Each point is reached from the start by the listed moves, each made once or not at all, plus a little noise. Is the number of moves made odd or even? Then give how often each move was made.
In the rows, 128 means zero.

Moves:
(1): [132 168 100 111 174 146]
(2): [109 136 167 121 158 147]
(3): [160  77 155 130 144 148]
Start: [115 128 129 148 123 146]
Points:
[133 125 169 125 214 205] => odd (1, 1, 1)
[129  83 194 143 168 187] => even (0, 1, 1)
[ 98 134 170 141 155 167] => odd (0, 1, 0)

Moves:
(1): [138 118 120 120 124 103 133 137 113 129 134 141 119]
(2): [124 129 138 127 122 123 133 129 120 141 135 153 131]
(3): [127 113 136 136 151 130 126 163 124 102 107 121 127]
(4): [126 140 114 136 139 120 105 119 136 158 107 129 143]
(5): [133 154 141 127 137 136 148 114 121 114 120 120 120]
(6): [144 108 122 168 142 132 142 115 151 140 137 122 114]
(7): [134 124 128 131 126 122 137 121 107 118 118 124 168]
(8): [129 137 123 126 122 143 133 135 113 130 129 140 134]
(9): [125 117 124 115 134 127 158 132 145 144 115 163 141]
(10): [114  94 134 114 137 136 129 131 100 157 162 115 124]
(11): [121 150 119 137 133 107 119 128 137 118 158  96 141]
(12): [109 103 124 143 142 140 157 122 124  92 134 135 102]
Start: [124 121 145 142 119 117 135 141  96 127 143 126 109]
Points:
[110 135 143 151 171 114 139 159  37 128 149  71 171] => odd (0, 0, 1, 1, 1, 0, 1, 1, 0, 1, 1, 0)
[113 118 149 140 164 140 134 169  56 148 127 114 116] => odd (0, 0, 1, 1, 1, 0, 0, 1, 0, 1, 0, 0)
[126  71 112 185 148 100 209 126  81 157 126 208 137] => even (1, 1, 0, 1, 0, 1, 1, 1, 1, 0, 0, 1)
[106  58 171 146 161 113 204 163   7  84 161 143 105] => odd (1, 1, 1, 0, 1, 0, 1, 0, 0, 1, 0, 1)

Moves:
(1): [142 133 142 127 124 143 126 121 131 139 134 131 132 117 123 122 113 125
 138 115 126 130 132 129 132 132 127]
(2): [105 164 121 103 104 113 120 126 113 122 135 129 125 127 136 112 130 112
 128 114 115 139 133 122 117 150 129]
(3): [104 133 150 133 125 140 139 139 127 113 125 135 115 124 135 125 141 117
 122 115 118 133 130 127 130 103 116]
(4): [145 131 150 155 123 101 126 136 140 124 119 105 117 126 134 101 130 135
 107 129 141 114 142 128 105 115 108]
(5): [133 134 133 138 141 123 134 119 129 139 130 129 144 134 131 147 128 127
 134 130 120 138 135 126 125 131 137]
(6): [ 97 120 124 147 132 154 108 123 153 109 137 104 119 106 100 118 142 143
 127 142 121 147 116 124 119 135 124]
(7): [124 147 135 131 113 141 138 154 133 144 110 133 131 114 144 141 123 123
 113 147 125 145 113 141 137 131 152]
(8): [118 127 125 106 139 122 101 150 144 122 136 143 138 130 128 131 131 124
 128 132 116 130 133 135 131 136 122]
(9): [149 125 146 116 124 127 134 136 148 129 139 130 131 157 146 129 158 143
 123 139 136 126 117 117 130 124 140]
(10): [129 114 141 131 144 138 103 134 106 139 136 161 116 116 137 125 125 138
 132 119 144 140 120 120 121 117 136]
(11): [126 138 131 127 124  96 138 135 119 153 167 133 121 107 123 120 126 151
 137 121 118 116 105 119 119 162 121]
(12): [135 135 107 152 116 140 136 116 151 128 150 153 117 138 147 125 136 126
 127 121 116 111 128 132 103 118 125]
(13): [117 127 128 137 124 126 117 132 133 130 117 124 135 134 120 119 114 136
 125 120 116 132 129 112 134 117 130]
(14): [127 131 133 111 144 145 122 146 121 146 134 120 130 143 130 135 106 118
 105 109 133 125 137 137 113 122 115]
(15): [127 120 114 145 136 130 133 127 133 119 140 122 139 123 150 119 122 128
 140 124 136 131 122 110 138 143 119]
(16): [131 136 137 136 114 132 124 123 128 122 138 111 140 131 146 140 113 125
 128 134 120 128 124 122 132 122 130]
(17): [135 118 120 141 112 129 115 141 108 134 128 128 138 126 129 130 149 125
 114 117 120 130 119 125 131 140 114]
(18): [130 135 137 129 127 125 125 144 129 114 133 122 126 122 116 131 124 158
 126 116 131 130 136 125 126 137 134]
(19): [127 140 124 135 117 115 132 125 121 145 134 144 115 130 132 135 134 122
 141 130 130 139 143 122 141 116 117]
(20): [126 149 140 126 137 135 115 141 101 120 125 141 128 153 114 120 127 139
 138 158 112 123 130 121 134 125 115]
(21): [118 139 140 138 127 131 132 128 142 132 151 137 139 131 105 120 129 125
 118 130 138 116 137 147 126 118 155]
(22): [116 126 128 127 123 127 141 129 129 123 134 135 150 132 125 138 126 128
 116 133 143 157 122 135 121 124 113]
(23): [123 107 131 119 114 118 138 137 135 121 151 139 133 131 135 120 109 117
 117 135 120 140 162 111 120 127 125]
(24): [114 120 126 152 119 115 113 114 132 141 135 127 125 142 133 126 127 142
 110 136 113 123 137 175 141 139 117]
Start: [115 118 122  95 164 132 108 119 113 142 152 111 152 128 111 145 110 132
 126 133 133 122 127 103 151 150 131]
Points:
[ 78 132 188  96 112 121 144 181 134 183 234 120 176 158 177 171  85 146
  42 151 106 162 121 136 139 149 108] => odd (0, 0, 1, 0, 0, 0, 1, 0, 1, 0, 1, 0, 0, 1, 0, 1, 0, 0, 0, 0, 0, 1, 1, 1)
[ 90 109 135 129 130  98  59 173 133 155 227 165 193 205 125 113 129 155
 101 174  88 130 179  98 195 154 105] => even (0, 0, 0, 0, 0, 0, 0, 1, 1, 0, 0, 0, 1, 0, 1, 0, 1, 0, 1, 1, 1, 0, 1, 1)
[ 64 158 178 139 157 172  26 169 100 149 205 112 168 147  91 170 109 161
  99 132  57 160 164 135 171 154  66] => even (1, 0, 1, 0, 1, 1, 0, 1, 0, 0, 0, 0, 0, 1, 0, 1, 1, 1, 1, 1, 0, 0, 0, 1)
[ 46 153 172 136 142 137  35 157 152 101 217 167 124 172 138  88 175 171
  76 162  97 156 127 131  96 127  67] => odd (0, 1, 1, 1, 0, 1, 0, 1, 1, 1, 0, 1, 0, 0, 0, 0, 0, 0, 0, 1, 0, 1, 0, 1)
[ 67 206 173 103 108 122 107 201 180 166 203 163 159 178 156 122 132 103
  44 118 122 153 155 121 103  90 117] => even (0, 1, 1, 1, 0, 0, 1, 1, 1, 0, 0, 1, 1, 1, 0, 0, 0, 0, 1, 0, 1, 1, 0, 0)
[ 73 101 127 131 161 132  40 172 111 125 249 115 189  68 114 146 117 200
 123 119 131 182  72  65 138 212  92] => odd (0, 0, 0, 0, 0, 1, 0, 1, 0, 1, 1, 0, 0, 0, 1, 1, 1, 1, 0, 0, 0, 1, 0, 0)
[ 55 165 148 104 137 186  13 178 127 132 248 161 193 184 109 126 128 151
  69 139  95 161 110  86  99 133 116] => odd (0, 1, 0, 0, 0, 1, 0, 1, 1, 1, 0, 1, 1, 1, 0, 1, 1, 0, 0, 1, 1, 1, 0, 0)
[ 45 171 129 167 102 109  53 111 194 146 226 135 158 134  85  84 114 142
  81 127  98 153 174 159 113 141  91] => odd (1, 1, 0, 1, 0, 1, 0, 1, 0, 0, 0, 1, 1, 0, 0, 0, 0, 0, 1, 0, 1, 1, 0, 1)
[ 71 152 114 164 101  89  30 133 157 163 232 105 140  99 101  70 127 172
  87 101  54 114 124 126 103 213  66] => even (1, 1, 0, 1, 0, 1, 0, 1, 0, 0, 1, 1, 1, 0, 0, 0, 1, 0, 0, 0, 0, 0, 0, 1)
[ 31 178 193 147 140 165  17 190  93 131 228 132 181 129 105  84  94 124
  85 108 113 187 147  71 126 116  54] => even (1, 1, 1, 1, 0, 1, 0, 1, 0, 1, 0, 0, 1, 1, 1, 1, 1, 0, 1, 1, 1, 1, 0, 0)
[ 63 171 198  95 106  78  71 219 111 140 211 138 143  82 160 103  68 160
  79 106  90 160 145  58 115 158 126] => odd (0, 1, 1, 1, 0, 0, 1, 1, 0, 1, 1, 0, 1, 0, 0, 1, 0, 1, 0, 0, 0, 0, 1, 0)

Moves:
(1): [120 140 133 130 113 133 106 127 127 134 128 135 127 130 143 144 117 122
 145 123 136 124 111 137 142]
(2): [133 139 142 129 131 118 123 142 126 144 120 146 124 134 137 126 121 137
 130 123 127 111 123 122 145]
(3): [123 136 139 118 105 135 126 110 144 147 136 114 133 116 113 121 120 115
 125 133 135 140 138 124 125]
(4): [127 115 122 136 134 120 127 122 136 146 132 142 126 128 121 127 110 133
 132 119 118 127 126 126 120]
(5): [130 124 136 125 123 140 136 130 135 143 124 122 121 115 132 149 122 127
 123 142 135 113 121 137 115]
(6): [134 137 125 136 124 122 126 130 144 113 136 113 135 123 128 126 125 141
 130 142 134 119 125 128 121]
(7): [147 127 136 116 132 132 120 129 122 128 139 119 122 136 115 140 126 149
 117 126 132 146 132 118 115]
(8): [137 129 129 136 139 126 120 119 110 112 120 116 114 116 127 136 143 130
 144 141 125 130 109 121 129]
(9): [130 140 136 128 137 131 130 139 132 133 110 134 122 125 138 142 135 113
 121 126 134 127 113 160 125]
(10): [120 121 143 134 127 119 113 140 133 125 148 117 125 122 121 117 135 146
 128 127 139 126 127 115 145]
(11): [123 129 124 140 139 128 124 122 129 143 112 115 135 128 136 129 140 137
 125 112 126 123 145 121 126]
(12): [125 107 133 115 118 133 136 119 137 129 125 138 115 135 124 120 111 131
 134 139 131 128 139 137 124]
(13): [121 127 126 141 133 114 133 134 130 120 121 109 124 145 114 151 131 117
 132 128 131 134 135 134 143]
(14): [147 144 131 115 123 130 127 138 118 140 146 116 122 137 127 128 105 139
 134 133 123 113 137 141 132]
(15): [125 119 140 139 117 120 133 121 132 141 139 127 124 140 146 146 146 129
 126 132 119 125 137 140 154]
(16): [125 143 113 122 123 115 122 140 120 143 136 119 110 148 128 120 126 129
 112 128 126 135 145 107 114]
(17): [117 137 126 132 128 114 134 121 112 141 138 122 138 152 153 135 117 127
 130 133 129 130 137 120 131]
(18): [126 128 132 150 134 106 131 138 117 113 148 140 129 135 123 130 132 118
 124 130 124 130 152 128 121]
(19): [119 127 127 126 132 129 126 131 124 138 133 118 131 123 121 129 155 134
 127 139 124 131 140 128 138]
(20): [118 125 134 121 138 129 124 119 133 115 126 137 134 126 137 116 128 130
 134 122 124 123 140 117 135]
(21): [117 131 130 127 123 112 140 120 122 138 126 120 129 140 126 136 124 135
 136 126 118 121 125 148 127]
(22): [126 124 130 138 148 136 113 125 128 134 121 131 127 133 117 131 137 130
 115 128 124 124 122 131 136]
(23): [116 132 136 128 131 112 144 118 147 113 131 129 123 131 124 129 138 150
 144 116 151 122 126 130 148]
(24): [139 126 146 113 113 105 101 126 112 134 125 130 127 135 118 124 152 108
 116 126 130 114 114 131 161]
Start: [123 133 143 141 135 118 110 123 130 124 132 113 147 109 120 111 123 125
 135 118 124 116 135 148 121]
Points:
[130 187 205 146 108  14  46 146  94 155 199  39 101 189 129 167 169 188
 158 142 158  87 141 127 249] => even (1, 1, 0, 0, 0, 1, 1, 1, 0, 1, 0, 0, 1, 1, 1, 1, 1, 0, 1, 0, 0, 0, 1, 1)
[119 137 193 166 126 100  59  93 117 174 103  89 123 134 175 184 161 111
 136 155 140  67  98 204 178] => odd (1, 0, 0, 0, 1, 1, 0, 1, 1, 0, 1, 1, 0, 0, 1, 0, 1, 0, 0, 0, 0, 1, 0, 1)
[118 150 178 113 100  59  95  94 130 148 162  28 104 147  83 154 153 146
 134 175 172 122 159 126 150] => even (0, 0, 1, 0, 1, 1, 1, 1, 0, 0, 0, 1, 1, 0, 0, 1, 1, 0, 1, 0, 0, 0, 1, 1)
[ 94 153 191 174 134  18  59 135 123  99 144  84  91 162  87 151 165 130
 151 135 163  88 113 193 196] => odd (1, 0, 0, 0, 0, 1, 0, 1, 1, 1, 0, 1, 1, 0, 0, 1, 0, 1, 0, 0, 1, 1, 1, 1)
